Rows are points. The last column is the point's height on a tilted bowl or saddle (a function of degree 2), plus a little noise. Along how many of its main directions does it bend up, bend down or stay straight?
In the rows, zero is written as 128.

Points (11 x 3)
[[ 78 127 130]
 [152  95 142]
 [121  71 141]
 [135  93 148]
 [189 182  15]
 [ 95 110 137]
 [ 75  97 105]
 [140 164 129]
 [114 104 147]
 [129 188 132]
 [ 83  84 107]]
Directions: 0 up, 1 down, 1 straight

Points (10 x 3)
[[122 116 152]
 [118 206 161]
 [ 92  65 106]
 [111  92 137]
 [121 145 159]
 [186  69 206]
 [142 121 160]
 [ 79 143 169]
 [145  75 155]
 [120 159 161]]
Directions: 1 up, 1 down, 0 straight

Points (10 x 3)
[[152  91 115]
 [147 142 140]
 [147 142 139]
 [174  89  93]
 [245 140  21]
 [ 77 140 122]
 [137 142 142]
 [129 123 143]
 [140 103 131]
 [ 83 158 117]]
Directions: 0 up, 2 down, 0 straight

Points (18 x 4)
[[173 101 104 137]
 [ 63 105 182 209]
 [112 126  76 126]
 [172 192 160  71]
 [106 109  88 143]
 [101 178  74 117]
 [135 109 223  32]
 [176 128 108 135]
 [132 177 134 102]
 [ 70 175  81 145]
 [130 139 158 101]
 [143 134 141 109]
 [115 154  87 121]
 [ 89 158 113 144]
 [110 102 181 125]
 [ 92 165 203  86]
 [135 158 137 105]
 [104  95 155 152]]
Directions: 1 up, 1 down, 1 straight

Points (18 x 4)
[[128  83 106 141]
 [178 121 137 106]
 [138 187 154  77]
 [ 91 121 115 135]
 [ 68  92 115 139]
 [163 103 158  97]
 [106  79  80 132]
 [ 86 174 151  25]
 [161 159  78 140]
 [154 139 143 130]
 [ 84  84 100 146]
 [108  76 195  98]
 [119 149  80 131]
 [153 239 134  43]
 [140 158 132 130]
 [106 109  82 141]
 [132 131  89 147]
 [131 191  81 110]]
Directions: 0 up, 2 down, 1 straight

Points (17 x 4)
[[ 68 104 143  66]
 [129 178 140 127]
 [143 109 136 124]
 [189 143 110  74]
 [141 131 157 126]
 [147 107 124 125]
 [175 166 161  75]
 [ 94 161  95 193]
 [198 126  95  99]
 [136 107 138 121]
 [130 188 162 131]
 [ 98  48  53 151]
 [129 152 139 126]
 [128 168 163 136]
 [119  54 208 198]
 [ 85 147 201 182]
 [138 133 101 139]]
Directions: 2 up, 1 down, 0 straight

Points (25 x 5)
[[154 114 114  96 121]
 [143 179 130  91 165]
 [126 118  88 157 134]
 [ 56  98 111 120 111]
 [111 150 205  21 148]
 [139  89 114 129 116]
 [194  15 155 146  14]
 [117 144 114 156 136]
 [116 133  48 148 143]
 [166  87  58 130  98]
 [100 134 108 163 135]
 [139  61  69 124 102]
 [126  94  98  99 113]
 [180  95  97 104  90]
 [146 136 157 165 141]
 [138 148 158 137 153]
 [165 209 105  97 168]
 [155 106 155 149 129]
 [100 181 101  99 136]
 [147 152 110 155 134]
 [133 123 137 119 137]
 [178  17 168 106  16]
 [119 136 138 145 140]
 [151 101  83 135 117]
 [124 118 125 196 129]]
Directions: 1 up, 2 down, 1 straight

Points (23 x 5)
[[182 145  70 136 149]
 [101  86 125 148 151]
 [173 168  75 108 177]
 [118  69 162 103 198]
 [143 160 121 153 132]
 [ 81 149 143 206 162]
 [ 93  91 101 134 145]
 [138 107  81 148 114]
 [ 79 138 133 171 144]
 [118  62 168 113 202]
 [143 130 104 140 130]
 [150  53 149 108 195]
 [135  82 188 159 187]
 [110 183 155  59 142]
 [131 108  72  68 184]
 [200 100 105 172 153]
 [157 180  76 113 172]
 [159 202 142 141 130]
 [114 116 183 116 147]
 [ 98 117 117 148 138]
 [162  73 131 135 155]
 [ 77 195 151 178 111]
 [121  80 126 175 150]]
Directions: 3 up, 1 down, 0 straight

Points (25 x 5)
[[129 115  11  96  87]
 [150 103 121 178  86]
 [ 70  93 188 156  82]
 [129 113 129 126 121]
 [121 166  92 102 121]
 [123  93 184 120 115]
 [130 166  96  77 133]
 [ 89 132  69 119  91]
 [168 123 169 174  98]
 [103 152 122 130 111]
 [157 117  90 184  69]
 [140  77 103 119 110]
 [146 145 189 166 110]
 [146 125  60 164  69]
 [112 154 181 122 120]
 [161 111 138 155 106]
 [ 80 144 172 133 106]
 [219 213 175 143  55]
 [122 129 151 152 113]
 [179 141 137 109 127]
 [ 95 129  70 104 102]
 [ 86 142 119 158  91]
 [174 134 147 190  83]
 [100  97  17 135  43]
 [113 100  93 117 108]]
Directions: 0 up, 3 down, 1 straight

Points (22 x 5)
[[212  82 148  85 114]
 [105  95 135 153 107]
 [ 89 198 149  89  68]
 [ 97 185 165 152  57]
 [ 73 144 171 178  60]
 [100 159 136  91  97]
 [172 132 117 187 153]
 [119 130 146 175 100]
 [162  99 131 102 110]
 [104 133 146 113  98]
 [151 194 208 144  94]
 [112 142 184 168  76]
 [ 75 139 105 130 115]
 [135 165 181 124  94]
 [ 86 108 127 144 111]
 [ 80 102 212 102  75]
 [ 73 132 157 178  77]
 [167 186 122 112 153]
 [119 141 122 129 110]
 [170 193 171 112 143]
 [119  48 110 146 104]
 [154 143  84  85 133]]
Directions: 1 up, 1 down, 2 straight

Points (47 x 7)
[[106  89 170 128 115  18 121]
 [183 108 133 114 159 128 145]
 [122 142 171  60  99 120 178]
 [114 127 180 152 198 109 177]
 [181 137 148 164 110 131 124]
 [106 203 201  82 104 116 223]
 [136 153  93 121 172 151  92]
 [ 72  98 174 170 157  51 130]
 [114 165  45 156 111 171 106]
 [158  83  97 129 124 119 120]
 [137 185  94  84 195 188  64]
 [182 135 141 127 112 153 135]
 [130 101 178 117 202  72 190]
 [165 110 110 118  75 164 134]
 [103 166  91 129 114  95 128]
 [113 145 133 105  96 161 150]
 [ 55 115  89 107  94 161 167]
 [128 173 115 170 126 170 140]
 [142 138  99 101 155  88 120]
 [112 145 147 190 134 129 136]
 [ 87 106 145 120 169 129 147]
 [ 93 186 130  82 131 148 156]
 [157 166 113  58 109 150 134]
 [166 162 140  96 142  35 187]
 [138 147  72  92  89 151 119]
 [ 80  99  85 160 153 100 103]
 [141 165 151 173  84  78 124]
 [100 106 176  44 118 141 223]
 [109 191  41 140  97  79 144]
 [118 122 132  63 132 152 166]
 [153 136 129 161 187 150 138]
 [ 66 165  94 137 182 106 108]
 [171 141 113 199 117  93 131]
 [175 193 114 106  86 173 132]
 [157 120 140  22  51 185 219]
 [ 68 196 118 192 127 172 183]
 [152 100 168  90 151 105 165]
 [117 121 121  95 110 111 133]
 [153 163 106  86 134  80 135]
 [ 68  96 104 163 151 153 123]
 [154 150 112  62 177 142 119]
 [129 167 131  94 147 133 138]
 [117 137 133 147 201 183 146]
 [158 142 192 101 124 110 162]
 [193 120 126 152  81 117 107]
 [108  94 157  82 186 180 208]
 [141 134 155 130  79 149 125]]
Directions: 4 up, 1 down, 1 straight

Points (49 x 7)
[[164 127 102  94 175  94 122]
 [133 109  81  96 150 121 128]
 [125 142 145 149 105 175 118]
 [186 186 114  83  87 100  64]
 [194  94  78 193 134 144  89]
 [186 125 142 134  47 131  91]
 [144 115 187 209 181 134 138]
 [117 126 147 183  87 131 128]
 [120 174 172 121 120 119 106]
 [100  96 105  84 100 105 116]
 [184 140  86 119 142 145 100]
 [169 165 121 180 133 145 133]
 [109 126 131 124 115  85 117]
 [145  81 169 124  64 148  93]
 [142  59 128 110  86  60  54]
 [149  51 163  72  99 109  75]
 [174 112  73 159 113 172  92]
 [102 142 158  94 131 129 118]
 [109  82 169 123  77  64  59]
 [173 177 125  80 195  65 108]
 [135 118 158  91 110 128 115]
 [180 149 104 144 164 168 100]
 [ 72 221 192 169 122 139  62]
 [147 104 134 158  86  99 113]
 [ 99  85 119 109 113 137 120]
 [159 143 189 104 136  86  95]
 [128 163 217 132  95 115  78]
 [ 93 126 163 114 107 183 110]
 [129 137  63 172  56  66  66]
 [179  75 121  96 117 131  97]
 [ 87 112 174  66 156 127 117]
 [179 128 229 157 197 149  65]
 [ 71 107 145 155 110 177  94]
 [ 50 147  82 104  74 126  77]
 [102  20 112 146 164  69  56]
 [131 169 190  88 119  97  82]
 [ 91 187 134 110 123 160  98]
 [103 154 181 179 153 154 112]
 [108 211 181 118 121 167  66]
 [ 97 160 116 150  77 131 104]
 [173 122  91  81 153 115 114]
 [115 155 133 130  60  46  68]
 [151 200 131 121 192 119 110]
 [141 147 107 103 122 124 122]
 [125 139 104 145 179 183 102]
 [ 91 156 145 148 140 151 112]
 [ 83 166 109 153  98  87 102]
 [159 179 180 108 121  99  92]
 [116 161 149 130 102 141 115]]
Directions: 1 up, 4 down, 1 straight

Points (40 x 7)
[[145 206 140 142  94 135 138]
 [ 47 132  95 129 159 130 166]
 [119 131 139 122 153 194 123]
 [ 61 104 116 118 181 124 115]
 [123  97  83  68 130 111  94]
 [132 123  98 158 121 138 174]
 [107  73 131 185  84 185 186]
 [123 150 107 178  98 124 220]
 [119 136 158 150 155 119 161]
 [138 142 164 111 143 120 132]
 [157 172  88 137 155 165 124]
 [109 139 123 164 112 149 182]
 [126 122 132 128 100 150 140]
 [ 47  99 157 120 118 148 151]
 [165 166 134  70 121 107 120]
 [142  88 137 129 104 142 132]
 [155  79 125 143  89 152 132]
 [126 161  94 136 166 145 139]
 [137 105 148  93  85 120 146]
 [ 82  65 162 144  64 128 178]
 [129 126 120 159  79 133 192]
 [230 144 201 207   7 185 166]
 [144 170 133 151 135  88 169]
 [124  80 101 148 165 155 126]
 [ 65 133 188  56 119 157 153]
 [ 99  97 134 150  87 136 175]
 [203 110 103  62  99  85 163]
 [143 161 123 100  97 133 137]
 [133  81 130 175 140 105 187]
 [101 158 105 120 126  90 189]
 [155 124 132 119  86 130 147]
 [135 145  64  90 109 127 151]
 [ 43 129 104 124 143 154 156]
 [150  89 166 108  73 151 141]
 [167 150 129 124 166 156 106]
 [ 84 127 163  98  68 150 182]
 [ 83 137 167 122 141 182 155]
 [133  53 169 114  80  95 170]
 [176 133 133 124 148 160 106]
 [118 152 107 136 106 113 187]]
Directions: 3 up, 1 down, 2 straight
